Each row is a point. To make a cloud, some directions were put in groups of two or more. Within a group, all points are equally far from the middle, so they leave a hole (a ring in 2 directions, a hollow ball in 3). The other directions are filled evenly. Then the cloud was stretched, turned, moved and blurred a little. How many holes are there, and how many directions does each take, smallest first?
In the rows, 100 means zero.

Cloud:
[[140,60,113],
[145,95,140],
[145,67,123],
[113,131,107],
[132,114,147],
[108,122,162],
[122,45,139],
[133,121,114],
[149,82,128],
[123,116,168],
[131,118,133],
[88,66,78],
[79,105,81],
[108,124,145],
[86,67,91],
[95,61,75],
[75,66,144],
[81,65,120],
[135,119,119]]
Holes: 1 (2)

Cloud:
[[167,84,75,101],
[86,79,134,116],
[137,133,82,120],
[66,83,120,120],
[87,122,81,82],
[113,83,102,131],
[117,101,135,108],
[60,130,77,162],
[115,115,161,128],
[113,71,127,151],
[185,108,142,105],
[87,124,90,93],
[179,96,107,139],
[150,84,62,180],
[143,90,62,75],
[143,122,75,117],
[80,103,68,93],
[95,48,86,117],
[121,129,113,72],
[139,153,104,113],
[98,123,69,107],
[135,71,76,80],
[83,101,84,87],
[133,90,52,101],
[77,75,51,118],
[123,105,47,98],
[94,141,163,134],
[92,146,97,65]]
Holes: 0

Cloud:
[[143,41,110,67,101,119,102,126],
[142,69,120,113,101,112,55,58],
[121,108,109,103,59,60,159,124],
[118,145,92,107,84,56,92,118],
[107,131,124,59,48,83,140,114],
[126,115,133,94,54,116,123,45],
[57,145,138,102,76,153,101,103],
[115,94,56,87,57,73,145,112],
[100,61,87,137,51,129,163,112],
[92,98,144,111,84,95,135,160],
[56,43,162,85,112,107,68,99],
[62,58,95,117,99,69,189,117],
[108,61,93,106,52,80,82,104],
[82,77,139,101,73,106,160,138],
[133,78,105,108,156,118,67,105],
[113,92,116,66,81,81,125,30],
[49,65,71,102,146,64,126,94],
[76,121,74,90,130,146,132,81],
[107,118,104,106,121,54,78,145],
[103,55,98,145,105,100,157,177],
[129,90,129,111,53,124,117,63],
[108,81,90,93,87,137,123,86],
[101,141,125,96,79,118,115,110],
[102,54,117,106,141,129,100,87],
[105,129,84,141,116,108,88,79],
[133,69,135,91,45,128,134,78],
[63,127,124,110,79,129,141,105],
[99,67,102,77,120,101,148,119],
[141,60,146,87,72,105,95,116],
[116,51,152,150,125,133,96,108],
[85,86,117,71,90,143,101,59],
[89,110,141,68,169,93,73,92],
[53,69,84,71,114,74,125,38],
[147,29,100,125,117,105,123,108],
[161,84,117,85,114,116,135,135],
[44,58,64,82,83,141,119,102],
[110,48,80,67,96,64,113,162],
[85,77,64,123,129,109,89,70],
[83,63,75,122,90,114,185,60],
[96,96,143,128,119,68,169,79],
[127,21,107,123,115,106,83,130],
[140,52,142,88,70,81,132,141],
[158,135,56,119,128,110,122,118],
[100,74,82,131,101,144,94,145],
[67,78,153,85,81,146,161,143],
[119,91,96,63,133,65,107,119],
[122,79,123,125,60,132,126,87],
[88,103,151,88,130,131,117,115],
[103,89,62,137,110,141,118,135],
[120,108,108,113,68,125,105,40],
[71,48,68,67,165,79,117,77],
[76,106,119,145,103,87,139,181],
[63,93,128,114,82,76,55,110],
[141,62,122,48,103,76,133,128],
[47,68,101,150,140,62,79,150],
[145,71,111,143,116,54,105,76],
[64,52,101,152,114,70,144,122],
[72,95,141,94,53,86,111,125],
[63,51,98,139,78,154,148,90],
[75,87,72,150,90,122,129,140],
[79,62,112,111,68,123,141,89],
[75,134,131,147,112,80,150,102],
[63,123,74,133,94,122,97,89],
[99,41,100,46,117,66,137,119],
[132,119,77,62,103,121,125,151],
[100,141,148,98,145,127,117,107],
[125,112,84,127,135,88,129,144],
[134,79,101,98,126,68,137,150],
[127,29,111,130,79,131,122,119],
[132,117,69,107,148,86,94,142],
[107,46,101,101,100,134,86,110],
[137,118,106,89,140,98,66,137],
[117,53,75,58,144,73,95,137],
[56,105,82,164,133,116,85,105],
[111,102,140,79,52,77,148,124],
[89,81,85,68,116,144,120,156],
[66,56,129,56,67,118,72,96],
[114,65,83,128,107,91,92,157],
[91,114,111,130,154,90,157,121]]
Holes: 0
